Each row of a before or after table is a point. One or more steps were done to the points. Then noise was added and the rows were shuffled. The steps act on how far a point lies along the listed directions, d1 being the first. Write out the steps. A step turns or swaps two directions, mirrors them in a line or flattens them onto one, adds a multiple of one to another, or multiplies one. Angles are multiples of 10 degrees, from the lower direction toward the higher: turns from -170 to 170, lines from 10 to 170 but not 90. Use the fewest steps. Two steps may share a direction if one is a turn and the other turns, adds or multiplies; they go together, in the order done. Otherwise the lowest direction goes first.

Directions:
(1): [-40 -43  14]
(2): [ 42 -29  31]
(3): [-16  31  49]
Before, 8 rows:
[[-32 -66  24]
 [-15  17   2]
 [  7   1   5]
 [ 43   3  27]
 [-31 -11  92]
 [-28  59  13]
 [ 34  -5   4]
 [ 58 -17  31]]
After:
[[ 40   1  32]
 [-32  55  17]
 [ 33  -2   7]
 [  5   1   5]
 [-37 -26  87]
 [-27 -67  15]
 [ 55 -15  34]
 [-18  13   1]]
Steps: turn d1 and d3 by -10 degrees

Directions:
(1): [ 24  -2  22 -57  28 -46]
(2): [ 38  52 -26 -19  18  40]
(3): [-12  23 -32 -29 -63 -26]
Before:
[[  -4   16   27   -1   29   20]
 [   0  -30   35    1   63    3]
 [  21    9   -2    1    9   23]
 [ -18  -44   28   28    5   -5]
 [  55   80  -26 -121  -17  -58]
 [ -30  -37   34   15   30  -26]
 [   0   -1   13  -16   13   -7]
 [  44   57  -19  -67  -25  -18]
 [  -4  -30   49  -17   45  -20]
 [  21   17    2    5   27  -14]
 [   1   -9   11   -6   35    4]
 [ -11  -19   35   16   46   23]
 [  70   34   21  -58   68   16]
 [  31   -7   48  -33   49   -1]]
After, 14 rows:
[[ 55  58 -11 -31   8  30]
 [  3   4   7  17  23 -14]
 [-25 -39  17  10 -21 -27]
 [ 17  -6  10  10  17  16]
 [-27 -46  32  12  26 -18]
 [  4 -24  48  -3  26   1]
 [-33 -35  41  14  23  -3]
 [-26 -36  36  -1   8 -25]
 [ 41  -6  38  -5  73  35]
 [ 63  92 -31 -55  23  25]
 [ -7  -1   9  -7   8  -5]
 [-15  -5  35  10  27   9]
 [-14 -19  13   1  24   1]
 [-49 -33  23  12  -7 -43]]
Steps: multiply d1 by 0.4; turn d2 and d3 by -40 degrees

Directions:
(1): [ 18 -77   9 -23 -39 -31 -16  -3]
(2): [ -5  10 -70  -4  15 -65   5   7]
Before, 12 rows:
[[ -9  89 -80   9  49 -40   0  11]
 [-18  77 -54  12  38 -37  29   8]
 [  2 -41  -7   5 -24 -37  14  -6]
 [  4 -37  51  -5 -44  10  -3 -13]
 [-24  47 -54  -7  53 -38   4   2]
 [ -9  17 -28  -1   4 -24   5  16]
 [ 22 -34  52  -3 -12  22  14  -1]
 [ 19 -29  74   7  -5  62   4  -3]
 [-18  48 -50  17  34 -12   5  27]
 [  2 -47  15 -17 -20   8 -13  -9]
 [ 24 -30  50 -22 -31  49  -4 -24]
 [  7 -27  46 -20 -10  48 -32  -9]]
After, 12 rows:
[[ -10   93 -105   11   53  -59    0   12]
 [  27  -32   65  -20  -31   63   -5  -30]
 [   1  -41   61   -4  -48   23   -3  -15]
 [  21  -32   95   10   -9   80    5   -7]
 [   8  -48   21  -19  -21   13  -12  -14]
 [ -11   17  -37    0    6  -34    5   18]
 [   5  -41  -14    8  -22  -41   12   -4]
 [ -25   48  -71   -6   57  -53    2    3]
 [ -19   51  -62   12   36  -24    7   28]
 [   6  -32   61  -18  -12   62  -34  -11]
 [ -19   80  -70   11   39  -50   30    6]
 [  23  -36   66   -3  -15   33   16   -2]]
Steps: multiply d2 by 1.3

Directions:
(1): [  0 -15  30 -95 -31 -13   8   0   1 -33  26]
(2): [-38 -24  31   6 -13  59  24  68 -20  -8 -30]
(3): [ 10 -55  -9   3   6 -31 -58   5  -3 -45 -59]
(4): [ 44  -8 -25  12 -23 -40  55  19 -69  -8  -5]
(5): [-85 -14 -43  14   3 -37  21   2   4 -32  30]
(6): [-14 -68   4 -12  36  23   3 -49 -46  39  16]
Before, 12 rows:
[[-18 -53   5  40  44  38 -32  11 -21  15 -52]
 [ 73  48  25 -18 -38 -24   0  20   4   4  10]
 [ 41  -5  64 -40 -28  58 -20  81  44 -18 -52]
 [ 79  45  32 -52 -50 -15  28  -1   4   2  30]
 [ 72  22  43 -29   3  33 -20   2  21  14 -13]
 [-54 -35 -10  24  22  -4 -42 -13  11   5 -10]
 [  5  56 -16 -24 -30 -46  20 -29  36 -39  32]
 [-31 -57  38  33  30  55 -48   0  13  17 -57]
 [ 27 -14 -27  41   4 -45 -28  12  -6  -1 -33]
 [-29  16 -22  25  15  -1 -15  -3  36 -25  -5]
 [ 91 109  29  -1 -32  -3  34  25  25  28  17]
 [ 18 -27  11  22  14  46 -80 -24  43 -24 -52]]
After (12 x 11):
[[ 22  64  -3  45 -18  49   6   4  44  -5   6]
 [ 19  13  21 -40  -5  22  12 -16  12   4  13]
 [ 33  33  28  14 -15  23 -25  64  24 -21 -63]
 [-12   7 -35  82  42  10   4  -6   5  32  -1]
 [-38 -36 -49  63  30 -20  24 -49 -30  27  34]
 [-58 -25 -18  81  23  48  28  49   6  23 -16]
 [-17  -2 -22  56  24 -10  21 -33 -24  58  44]
 [ 40  56  14  -1 -16  -6  22   9  17  37  21]
 [ 18  31  30 -34 -35  -3 -22  23  21  -6  -7]
 [-11 -36 -23  64  67  14  16 -68 -47  91  26]
 [ 11  22  40  31 -23  28 -23  59  39 -18 -65]
 [-20   1 -18 -28  12 -10  39 -83  -5  21  67]]
Steps: swap d1 and d5; turn d3 and d6 by -130 degrees; add 0.5 times d2 to d3; multiply d4 by 0.4

Directions:
(1): [ -3 -15 -45  -2 -38  51  10  46 -44  31 -35  48  31  29]
(2): [-42 -17   5   1 -14 -57 -37  57  17  68  -8   1 -27 -33]
(3): [ -8  11  23 -11  86  26  53   7   9  55  20  39  -4  -3]
(4): [-52  18 -10 -25 -10   9  13 -12  73  18 -22 -40  55  43]
(5): [ 19 -26 -45  -9  11 -66 -15 -66   0  26   8  50  28  25]
Before (8 x 14):
[[-12   5  27 -14  60 -20   8 -35  32  21  43   8   3   3]
 [-22  16   9 -31  34 -35   8 -55  73  24   8 -35  32  36]
 [-32  19  40 -18  44 -17  11 -25  66  22   7 -10   4 -15]
 [ -4   6  -9   9 -59  58 -23  77 -20  14 -24 -15 -39  -2]
 [-16 -19  -7   7 -42  11  -6  72 -27  18 -44  29  -4 -16]
 [-23  -4  31 -15  28 -20   1  17  68  48  18 -38 -11  -2]
 [-16  18  35   3  19 -20  15 -41  48 -23  36 -36 -27   1]
 [-22  -2 -21   8 -50 -41 -39  39  -5  35  -5   0 -18 -24]]
After:
[[-16   3   9 -13  57  65  51  44 -17  77 -11  87   6  -4]
 [ -4 -19   8  -7  36  43  30  75 -11  93   6  45 -15   0]
 [-24 -11 -35  -1 -20  37  31  15 -12  40  -9  47  20  44]
 [-24  12  22 -20  84  85  68  33  -4  69  26  58  18  20]
 [  7 -12 -12  10 -51 -90 -83 -18  27   5  12 -36 -52 -21]
 [ -8 -11  35  10 -15 -73 -34   6  25 -24  -5 -31 -38 -49]
 [ 27  -2  -3  -1  21  82  40  49 -66  30  -8  55  -1  19]
 [-21  14   0  15 -82 -28 -56  40   7 -25  -8 -62 -30 -34]]
Steps: turn d1 and d4 by -150 degrees; mirror d2 and d5 in the line at 160 degrees; multiply d3 by 2.5

Directions:
(1): [  6 -19  -7 -41 -78   8  14 -50 -43 -40  55 -24   5  -7 -50   5 -17 -24]
(2): [ -7 -59   3 -24  17 -43 -28  47   3  -7  31 -29 -82  10  20  20 -50 -14]
(3): [ 38   1  27  -1 -41 -41 -14   7   3 -38 -62  -7 -11 -67   2 -58 -27  43]
Before, 13 rows:
[[ 25 -20   7  -7  -7 -14   8   0   7  -4 -12  -3 -12 -54   5 -31 -11  29]
 [-34   7 -38  20  45  23  13  -3   7  41  40  22  13  69   7  34  70 -23]
 [-28 -21 -18  -3  35  23   8 -15  -3  39  64 -21 -13  35  -4  49 -13 -40]
 [ 13  43  23  28 -14   9  33  -3  -3 -11 -60  13  67 -43 -10 -60  19  29]
 [-17 -78  -3 -39 -28 -47 -46  16 -17 -31  43 -34 -85 -15  10  12 -74 -22]
 [ 14  25  30  38  37   5 -16  19  43  -3 -51  10  13 -42  42 -61  20  18]
 [-35   0  -9  38 121 -20 -18  54  23  44   9  11 -39  45  56  48  -1   4]
 [-24  43 -15  31  43  31  20  44  34  44 -20  35  30  19  31  44  43   0]
 [ 12 -32 -29 -20 -29  -7  13  -7 -12 -25  -8 -11   6 -13  -9 -35  -4   2]
 [-27  36  -3  18  41  59  29 -34  12  19  -3  16  56   6  10  -2  58  -8]
 [  8 -24  16  -6 -14  36  -6  11  -2 -19  57   2 -23  13  -6  22 -18 -25]
 [-21 -54 -14  -8  59 -54 -45  84  47  31 -12 -14 -77  16  64  12 -27  14]
 [  8  -2   5 -13  -1 -12   2   6  29  -6 -40  10  11 -19  -2 -27   4  14]]
After:
[[   4    3   29   31   47  -33   -3   70   24    6  -65    1   -9  -33
    38  -45  -17   31]
 [   5  -18    7  -22   -3  -20   -3   15   29  -11  -30    1  -10  -18
     1  -22  -10    7]
 [ -36  -11    3   15   91   18   -1   31   34   29    1   -2  -22   18
    50   13   21   -9]
 [ -30  -21  -14   -7   33   -8   -3   76   22   24   29   -4  -50   24
    34   68  -14  -24]
 [ -10  -72  -27  -73  -78  -30  -17  -13  -27  -35   73  -48  -48    2
   -28   16  -42  -23]
 [  10  -34   30   -1   22  -29  -36   41   29  -26   -1  -27  -60  -35
    43  -40  -30   -3]
 [  12   12   15    8  -22   62    7  -12   -2  -14   39   19   23    7
   -16   12   12  -15]
 [  13   -7  -27    1  -10    2   17   -5    1  -13  -32    3   30  -15
    -3  -43   16   12]
 [ -24   -2  -22    2   16   40   22  -43   -9   35   61  -10   21   31
   -20   42    4  -39]
 [  27  -15    4   -9  -14  -12    9   -8    5   -5   -8   -3   -8  -56
    -1  -34   -8   28]
 [ -38  -19  -39    8   47    6    3   15    4   35   56    6  -24   73
    11   45   49  -30]
 [ -28  -50  -19  -31   18  -28  -11    2  -36  -16  101  -37  -63   40
    -7   66  -45  -37]
 [  -2   -3  -12  -30 -104   22    5  -83  -50  -45   29   -4   44  -34
   -53  -14   -8  -15]]
Steps: turn d1 and d2 by -90 degrees
